Each row of a before or after table is a point. One or more steps were done to the points. Then noise was added and the rows were shuffled. The steps act on columns, c1 being the first. Write out the steps. A step turns or swaps two columns, mirrors them in a line or flattens them onto one, adds a multiple of one to another, or multiplies or shifts one. Angles are multiples of 10 degrees, from the lower column toward the higher: turns from -170 to 170, lines from 10 to 170 but not 90. Use the fewest steps. Two steps may share a column if one is a turn and the other turns, adds or multiplies; they go together, in the order done. Otherwise the lowest column goes first.

Before (12 x 3):
[[ 26 -38  36]
 [ -4  22  55]
 [-46  53  -5]
 [-24 -71 -35]
 [-48 -58 -34]
 [ 50  16 -24]
 [ 11  19  62]
 [ 51  18 -29]
 [-61 -52 -29]
 [-46  16  77]
 [ 38   4   8]
 [-10 -52   7]]
After:
[[ 12  23  61]
 [ 50  19 -26]
 [ 37  12   8]
 [-47  73   0]
 [-44 -79 -33]
 [-60 -71 -35]
 [-45  18  79]
 [ 23 -55  37]
 [-12 -64  11]
 [ -4  27  56]
 [-24 -93 -36]
 [ 52  23 -30]]
Steps: multiply c2 by 1.3

Before (12 x 4):
[[-27 -44  71 -20]
 [-37  39  25  16]
 [ 29 -45 -51 -54]
 [ 14 -15  23 -98]
 [ 15   9 -35 -27]
 [ 15  56 -17   9]
 [ 28 -20  70 -61]
 [-95  33  13  68]
 [ 15  62   4  15]
 [-24 -29  26 -27]
 [-20  60 -30  22]
 [-62  56  57   0]]
After (12 x 4):
[[-99 -16 -24   5]
 [-27  30  19 -13]
 [ 28   5  67  11]
 [-23 -17 -38  29]
 [ 11  -4  56 -15]
 [ 84 -26  26  82]
 [ 22 -36  34  31]
 [ 10 -28  56 -21]
 [-63 -61 -43 -19]
 [  9 -74  34  61]
 [-59  62 -25 -19]
 [-13 -52 -65  31]]
Steps: turn c1 and c4 by -100 degrees; turn c2 and c3 by 110 degrees

Before (11 x 6):
[[-37  32  39  -5 -21  -3]
 [-13  17 -35  18  28  32]
 [ 72  72 -38  52  -6  15]
 [-12 114  17  26 -18  22]
 [ 12 -40  30  -8  58 -25]
 [ 20  50 -38  28 -50  27]
 [-45   0 -58 -92 -50  17]
 [ 48  39  24  -5 -58  38]
 [-22  21 -69  96 -58  13]
 [-12 -87 -12  12 -18 -16]
 [-62 -24  41  81 -20  37]]
After:
[[-16  21 -39  26 -49 -30]
 [ -6   6 -39  52 -16   2]
 [-13  17  42  82 -43   0]
 [-13  18 -35  17 -13  42]
 [-32  39  39  -7  -7 -20]
 [-61  73  18  26 -29  -4]
 [ 24 -32  30  -7  49  37]
 [  1   0  26  -6 -64 -31]
 [-19  22 -58 -94 -40 -32]
 [-17  23 -69  95 -41 -43]
 [ 37 -45 -11  12   4 -23]]
Steps: flatten c1 and c2 onto the line at 130 degrees; turn c5 and c6 by 60 degrees

Before (10 x 8):
[[  42  -27   19   55  -19  -33   49  -74]
 [  22  -23   18   -2  -19  -47  -10 -109]
 [ -36   32  -37  -41   64   54   36    3]
 [ -72   47  -55   13   83   -7  -46  -38]
 [ -25   30   41   52   67   32   -5  -75]
 [ -67   46  -19    6   29   50   38   32]
 [ -35  -62  -22    0   65  -38   42   33]
 [  45   55  -66   24   47   14  -29  -57]
 [ -30   -7   36   36   28   80    8   40]
 [  31   38    5   -6   27  -30   15  -12]]
After (10 x 8):
[[  21  -12   17   -1  -19  -45  -11 -110]
 [ -26   64   38   51   51   35   -5  -74]
 [  43    8  -67   25   37   11  -29  -57]
 [ -34  -76  -19    7   66  -34   42   32]
 [ -73   11  -55   11   72  -10  -45  -37]
 [  32   45    0   -6   26  -32   14  -11]
 [  44  -16   16   52  -35  -36   49  -74]
 [ -69   33  -15    8   25   50   36   34]
 [ -39    8  -34  -40   76   52   36    2]
 [ -32   17   35   40   17   81    7   41]]
Steps: add 0.7 times c3 to c2; add -0.3 times c4 to c5

Before (12 x 9):
[[ -1  40   2   6  10  -3 -35  13 -10]
 [ 32 109  16   6  30 -27 -40  23  -5]
 [  0  42  24   4 -13  19  26  15  -5]
 [ 18  18  12 -11  -5  27  52 -24  -7]
 [  8  17 -82  -6 -10 -28   2  -9  31]
 [-89  79  25 -83  -7 -26  -6  14 -11]
 [ 31  27  10   2 -10  -2  -4   6  36]
 [-13  45  25   5 116 -37 -19  15   0]
 [ 23  67  27  22 -15 -33 -31 -21  -5]
 [ 19  32  23 -28  -3 -18 -41  -1 -14]
 [ 25  28   0  14  -6 -29 -30  17   9]
 [ 30  35  -7   4   0 -46 -13  27  -4]]
After (12 x 9):
[[  41 -111   17    7   34  -20   -1   22   -5]
 [   9  -19  -83   -4   -5  -26    2   -9   32]
 [  41  -37   -8    6    7  -47    1   29   -2]
 [  23  -18   11  -10   -8   28    3  -25   -7]
 [  -1  -41    2    5    9    0    0   14   -8]
 [  42  -26   12    2   -8   -6   -1    5   36]
 [  24  -31   23  -29    1  -21    1   -2  -15]
 [ -16  -43   23    3  120  -17   -3   13   -2]
 [   0  -41   25    5  -19   17    0   14   -6]
 [  32  -29    2   13   -1  -31    1   18   10]
 [  27  -67   26   23   -9  -36    2  -22   -5]
 [-115  -77   23  -83   -2  -26    0   15  -12]]
Steps: multiply c1 by 1.3; multiply c2 by -1; turn c5 and c6 by 10 degrees; multiply c7 by 0

Before:
[[  2  52 -21 -22 -43 -34  33  36  66 -27  82]
 [ 24 -17  22 -30  16   6  34  17 -66 -32  15]
 [  5 -10   9 -50  60  54  35  22 -17 -98  56]
 [  6  25  -9  -4  40  25  38 -42  41 -55  54]
 [ 74 -42  16  48 -49  -9 -37  30  79  30 -33]
 [-37 -52  19 -83  -6  44  24   1  10 -74  13]
 [ -4  10  38 -22  -2  62   5   5 -44 -81 -62]
 [-14 -10  57 -50 -25  81 -39   6 -55 -17  30]
 [ -3 -26  67  64   4 -27 -42  53  66   9 -33]
 [-42   0  -9 -90  54  14   8 -29  -7 -42   9]
 [ 10  31 -43  62 -35  29 103  63  46  53  71]
 [ 62   3 101  18 -10   9  12  47  66  44 -41]
 [ 24 -38  95  52 -41  -3  17  -4  16   3 -25]]
After, 13 rows:
[[   9   16   16   61   44  -18  -83  -71  -85   56   74]
 [  24  -11  -87   57   38   17   -7   39  -19  -11  -22]
 [  26  -11  -25  -31  -16  -15  -52  -14   53  -38   13]
 [  61   13 -109   21    9   -4   12   -8  -66   49  -40]
 [ -36  -28  -15  -86   16  -42  -25    7  -24  -89    9]
 [ -43  -15   16  -92  -44  -39   -9   31    6  -35    9]
 [   7  -15   23   -4  -32  -34  -18   38  -49  -37   56]
 [  -2  -25  -39  -21   23  -59  -15   12   44  -63  -58]
 [  -6    2  -78   68  -12   21   58  -29  -51   -3  -39]
 [   6  -33  -18  -56  -44  -67  -41  -16    3  -94   59]
 [ -15   -8  -53  -54   49  -71   17    7   65  -14   27]
 [   6    1    8  -23   29   49  -15  -38  -76   -9   83]
 [  79    0  -26   58   46   18   58  -29  -61   11  -31]]
Steps: flatten c2 and c10 onto the line at 70 degrees; turn c3 and c8 by 160 degrees; turn c5 and c6 by -160 degrees; turn c7 and c9 by -160 degrees

Before (13 x 12):
[[-35  50 -33  50  51 -41 -67 -37 -36  29  22  35]
 [ 37  36 -36  11  15 -17 -15  11 -57  -8 -57 -17]
 [ 33 -16  50 -34  -2   9  86  -9  74  33  58  -2]
 [ 30   1 -28 -42  55  30   6 -13 -37 -21  11  58]
 [ 42  38  70  20  31  16 -21  15 -60   2  51  33]
 [ 36  12  24  22  25 -25  25   1 121 -36 -68   5]
 [-80   3  38  27   9 -38 -50  21 -30  26 -15  46]
 [-11  44   9  51  26 -16  53 -31 -21 -16 -22  17]
 [-16  79  23 -11 -12   8 -17  12 -19  20  15  59]
 [-30 -60  39 -83 -76 116 -37 -36  85 -37  22  11]
 [ 61  -5 -27  39  -3 -26  20 -18 -32   4   3  63]
 [ 45   8   2  24  38  52   5  -9 -38  55  -1  50]
 [-14  -6 -32  43  25  24  23  29  40   6  63  35]]
After, 13 rows:
[[ -59   25  -13   10   18  -16  -15   29  -36   32  -48  -29]
 [ -41  -48   52   27   21   53    6   -8  -44    8   -2  -16]
 [ -35  -56  -23  -41   48   32   10  -19  -30   22    7  -10]
 [  41  -36    3   44   19   24   24    2   16   35   71    0]
 [ -19  -44   23  -12  -15    8  -18    7   16  -19   20  -89]
 [ -25   -9  -14   53   29  -13   55  -21   10  -13  -31  -47]
 [ -31  -43   32   27   21  -40  -51   25   81  -34   -7  -12]
 [ -32  -59   -1   38    4  -28   18  -19  -62   30   -2   -6]
 [ 118   -4  -30   21   33  -24   27   26  -37  -31  -63  -13]
 [ -58  -25   14   22   26   15  -22   -2  -42  -69   56  -42]
 [  73   -1   41  -33    0   12   84  -29  -28  -44   51   15]
 [ -38  -25   25   51   62  -41  -68  -40   37   37    8  -54]
 [  85  -20  -30  -84 -112  117  -34  -40   27  -47    8   61]]
Steps: turn c1 and c9 by -90 degrees; mirror c2 and c12 in the line at 140 degrees; turn c3 and c10 by -80 degrees; add -0.3 times c6 to c5; turn c8 and c11 by 20 degrees

Before (9 x 14):
[[  -6    1   11    1    1   -6  -19  -16  -44   64  -51  -15  -11   16]
 [   2   10   12    1    8  -24   -8  -18  -37  -13  -15  -18  -14    0]
 [  14    0 -115  -17   24  -18   -8    2  -45   38   -5  -24    2   -6]
 [  -8  -15  -45   -7  -11  -22  -18    7   38    8  -86   28   30   -4]
 [  -1   -7   -9   46  -39  -15    4   -4  -44   29   -4   -2    3   -6]
 [  -5   17  -23  -12   25   -5  -37   -7  -42   19   -6  -17   24  -34]
 [   0    6   12    0  -53    0  -36  -13  -36   -4    9  -23  -10  -10]
 [   9  -20  -13  -17   -5  114   22   36   68   13  -22  -21   19  -22]
 [   6  -49  -14  -12  -16  -17   14   -3  -23   23    9  -13   24   29]]
After, 9 rows:
[[ 15  32  37 -17  22   1  -5   3  46  20  -3 110   2 -11]
 [  2  -8 -20  -1   9 -29  -5 -20  37 -15 -16  -2 -12  -1]
 [ -4   1 -27   0 -52  -3  22 -15  47  -8   8   2  -9 -17]
 [ -7  27  -4 -12  24   5  20  -4  52  -7  -7  27  25 -56]
 [-10   1  48  -8 -10 -18  29   7 -28  16 -84  25  30  -5]
 [ -7  56 -19   0  -1  25   3 -18  48  31 -51  -2  -8  27]
 [  1  22   3  46 -41   0 -20  -1  40  22  -4  11   0 -11]
 [  6  -2  -5 -13 -16  -5 -21  -4  18  52   8  20  26  47]
 [  9   3 -10 -18  -6 120   0  39 -71  21 -22  21  19 -36]]
Steps: add 0.5 times c10 to c6; turn c2 and c10 by -60 degrees; turn c3 and c12 by -120 degrees; turn c7 and c9 by -160 degrees; multiply c14 by 1.6

Before:
[[ 16  11 -24  10  32  44  11  -6  -5 -19 -28 -10  -7 -19  12  62 -31  19]
 [ -5 -15 -46  12  21  19 -31   2  38  35  -7 -11 -11 -10 -20  18 -69 -20]
 [-10  37  61  14  10 -37   6 -48  47  -7  13   5 -19  10  46  19   0  -2]
 [ 18 -29  51 -52  17  43 -26  30  12 -42   0 -26   7  23 -15  12  12  15]
 [  9  27  44 -24  39  12  -5  56  17  10  11 -17  -1  36  24   1 -53  -4]
 [-20  -3  -3 -23  56   7  -8   7  18  13 -36 -35 -13 -40  35 -33  14  13]
 [ 25  -8 -69  -7   2   6  32   2  12  50  30 -57 -17  16  36  25 -17  43]
 [-23 -16  -3  29  34  58 -15 -16 -22 -75  20 -15   5  29   8  16 -31  -8]
 [-19 -16 -21  67   6  23 -34 -47  -6  25 -46 -50  11  40 -48  24 -72  39]
 [-42  14 -47  12  23  39  30 -18 -10 -11  10  -4  19  66 -23 -10 -10   8]
 [-35 -22 -23  25  41  18   2  35 -27 -53  13 -68   9 -37 -57  10  48  12]
 [-19  11  -8 -11  39  87 -50  22 -19  20 -19 -52  41  10  11  -6  43  21]
 [-39 -14   5   6  -3  33  22  39 -35 -18 -11 -31  11  -6 -12 -12  -7 -34]
 [ 46  10  31  24 -15 -35 -25  -6  35   3 -30  22  33  72  27 -12 -47   1]]
After, 14 rows:
[[ -63  -31    4    7  -13   34   22   39  -37  -31  -11  -31   51   -6
    -2  -12   -5  -33]
 [  39   -3  -69   -6   37    6   34    2   11   79   29  -56   22   15
     3   24  -17   43]
 [ -55  -33  -22   26  -58   19    1   35  -28  -85   14  -69   50  -38
    40   11   48   12]
 [  30  -23   51  -52  -16   43  -26   29   12  -67    0  -25   46   23
    16   12   13   15]
 [ -67    9  -46   12  -21   39   28  -17  -10  -18   11   -3   58   66
    22  -10  -11    9]
 [ -33    6   -2  -24   36    8   -8    6   17   20  -37  -35   27  -40
    56  -33   13   12]
 [ -37  -27   -2   29    9   58  -15  -18  -23 -120   19  -15   46   29
    34   17  -32   -7]
 [ -31  -19  -20   66  -48   23  -35  -49   -5   41  -44  -50   52   41
     7   24  -71   37]
 [  25    9  -24   10   12   44   12   -6   -4  -30  -27  -10   35  -19
    32   62  -30   19]
 [  15   35   43  -24   24   12   -7   56   18   16   11  -16   38   35
    39    1  -53   -3]
 [ -16   60   60   14   46  -38    5  -48   47  -12   13    5   20   10
     9   18    0   -1]
 [  74   28   30   24   29  -33  -24   -5   36    4  -31   21   73   72
   -15  -11  -47    0]
 [  -7    4  -44   13  -21   19  -29    3   38   56   -6  -12   27  -10
    21   16  -70  -20]
 [ -30    1   -8  -10   11   87  -50   23  -19   31  -19  -52   80   10
    37   -5   43   21]]
Steps: multiply c1 by 1.6; add 0.5 times c9 to c2; swap c5 and c15; multiply c10 by 1.6; shift c13 by 40

Before (10 x 20):
[[  -3   25  -22   11   28  -27  -46   50    2  -81    0  -21   39    3
    70  -76  -29  -28  -32   12]
 [  -3  -28    9   12   -4   -4  -31   15   44  -35  -10  -65    3    9
    43  -25  -46   -3  -21   -6]
 [ -15   36    9    9  -68   32  -47  -11  -17   -7    5  -87   22  -80
   -39   -8   -4  -31   68   -4]
 [ -48   26  -16   32  -48    1   -6  -98   44   69   12   19  -71    6
    58   -5  -69  -27    0  -23]
 [ -19   14   13  -26  -73   60   -1  -46   17    2   30  -40  -12    6
   -28   55   38    7    8   -2]
 [ -33  -21  -42   46  -13   23  -43   27  -20   -5   43  -46   16   28
    56   -8  -37   -9  -47  -24]
 [ -18   39   74    5  -29   50  -40    8    1  -29   -3  -56   28  -59
    -7   21    8   24    7   25]
 [ -15   43    0   43  -64  -24    2 -121   86   29    1   22   13  -18
    64   19  -78  -32  -19  -19]
 [ -47   28    2   21  -70   60  -78   -8  -20  -50  -17  -71  -14  -17
   -29   56   27  -12   46    0]
 [ -21    4   24   47   -4  -34  -18   70   -8  -58    1    3   40   60
    10  -49  -47  -34    9   10]]
After (10 x 20):
[[ -32  -15  -40   53   24  -41  -45   31  -22   -3  -27  -45   38   23
    53  -12   17  -13  -52  -14]
 [ -19   41   72    7   33    1  -44    5   19  -30   -4  -60    3  -60
    -4   20   50   28    5   15]
 [ -47   36  -22   25  -56  -66   -7 -103   10   76  -77   27  -17   -2
    57  -12   -2  -21    6   14]
 [ -18   41    4    8   45  -13  -45  -17  -11   -6  -54  -84  -13  -71
   -37  -14   33  -28   64   -3]
 [  -8   44   -1   35   32  -81    0 -126   43   30  -49   24  -17  -11
    61   27  -23  -33  -17   33]
 [  -3   20  -17   10   29  -32  -47   43    8  -77   39  -27   10    4
    74  -70  -26  -24  -35    2]
 [ -26    2   30   51   41  -48   -6   63    0  -55    8   10    7   59
    12  -52  -43  -38   14   -9]
 [  -4  -32    6   17    9  -47  -35   23   17  -44    1  -60  -16   10
    45  -29   -1   -6  -25   18]
 [ -46   22    1   23    9   22  -71   -2   -8  -52  -64  -61  -46  -18
   -28   54   68  -10   57  -16]
 [ -19   21   13  -39    8   39    2  -44   12    2  -83  -43    7    7
   -25   56   59    2   13   11]]
Steps: turn c5 and c13 by -110 degrees; turn c11 and c13 by 110 degrees; swap c6 and c17; flatten c9 and c20 onto the line at 40 degrees

Before, 14 rows:
[[  1 -14 -32 -58  80  17 -18  34 -11  74 -71  14 -55 -18 -22  -6  22 -47
  -34  20 -31  19 -66  -3]
 [ 66  31  62 -78  43  14  72   4  -9 -58 -26 -15 -39  31 -11 -58 -18  12
  -48  21  50 -24 -13  43]
 [-54 -38 -34 -48  34  20   6   4 -46  79 -31  67 -53  -7  38 -46 -49  36
  -28  44  42  -4 -25   6]
 [ 30 -12 -33  56   6  10  -7 -62  55  32 -37 -13 -75  24   5  42 -24 -17
   22 -70  38   0  18  40]
 [  1  29 -27  -8  35  48  64 -78  46 -14  15 -42 -15   6 -50 -45 -36   4
   62  16  34  23  37 -61]
 [ 65 -28  25 -23  71 -53  59 -48  32 -49  57 -53 -68  17 -69  49  38  77
  -16 -60  65 -74  53 -18]
 [-47  49 -47   6 -37 -22   9  43   3 -27  22 -57  49  23  39 -44  -1  68
  -16  25  92 -36  -5  10]
 [  8 -90  11  51 -59 -27  46  29   0 -52 -51 -11   0  29   2 -41 -31  73
   28 -72  33  40   2 -34]
 [ 35 -14  71 -63 -50  36  -8 -29 -70  63 -14 -45  -9  29  -6  35  43  48
  -41 -29 -14 -69 -24  -5]
 [-10  46  27  17 -42  11  64 -24   4  -6  39  13  10  61  42  45  43 -62
   17  34  46 -90  12 -26]
 [ -4 -53  53   1   2  11  59 -80 -60 -33 -56 -21 -70  51  50  -6 -23 -53
  -64 -35  -8 -16 -58  28]
 [-33   5  51  44 -30  72  14  38 -28  14  56   7   5  25   8  58 -19  30
  -31 -38  32 -27  38 -75]
 [ 57  12 -28 -75  17  43  73 -41 -54  34 -52 -26  52  23 -45  72  50  20
   54   8 -24  -5  39  25]
 [ 38 -56  31 -58  82  71 -13  -9  43 -37  30 -10 -55  41 -82   3 -78 -45
  -16   9  42  44 -79 -30]]
After, 14 rows:
[[ -46   48  -46    5  -39   28    6  -46    5  -23   24  -52   49   33
    38  -43   -4   69  -16   25   92  -47   -5    9]
 [  -1  -16  -29  -59   59  -79  -16  -32  -14   71  -70   18  -56   -7
   -24   -7   23  -50  -32   20  -31   13  -64   -3]
 [  11  -90   10   53  -55   50   50  -33    1  -53  -54   12   -4   41
     5  -41  -29   72   29  -73   33   11    1  -39]
 [  66  -25   28  -23  -10 -117   55   50   32  -49   59  -70  -68   27
   -66   47   35   78  -18  -57   65  -54   55  -26]
 [  65   34   60  -78   30  -42   71   -6   -9  -61  -25  -21  -43   38
   -11  -57  -15   12  -45   21   50  -18  -11   40]
 [   2   30  -25   -5   59   -6   62   78   47  -16   20  -11  -18   14
   -50  -44  -32    7   62   21   33  -12   37  -59]
 [  55    9  -33  -78   44   11   71   42  -59   36  -51  -15   53   33
   -47   72   54   20   53    6  -25  -13   42   27]
 [ -52  -40  -32  -50   33  -24    4   -3  -48   80  -30   41  -51    4
    39  -45  -48   36  -28   47   40   31  -26    5]
 [  -9   46   29   18  -10   54   66   21    7   -5   41  -38    7   70
    43   46   43  -63   19   32   49  -29   13  -28]
 [  29  -11  -32   58   10   -2  -10   61   57   32  -36  -12  -79   37
     6   41  -23  -16   24  -71   38   -6   15   43]
 [  33  -54   32  -57  100  -48  -11    7   44  -36   31   13  -57   54
   -84    2  -79  -46  -18   11   44   12  -75  -26]
 [  38  -16   72  -65    5   79   -8   31  -73   62  -16  -59   -7   36
    -6   32   41   49  -42  -27  -11  -50  -24   -7]
 [ -37    7   46   47   46   79   16  -37  -28   12   57   -9    2   35
     8   58  -20   32  -29  -40   33   -6   36  -71]
 [  -3  -54   58    2   12    6   61   82  -61  -32  -57  -21  -66   61
    51   -7  -22  -55  -62  -34   -8  -14  -58   28]]
Steps: turn c5 and c6 by -60 degrees; multiply c6 by 1.3; multiply c8 by -1; flatten c12 and c22 onto the line at 40 degrees; shift c14 by 10
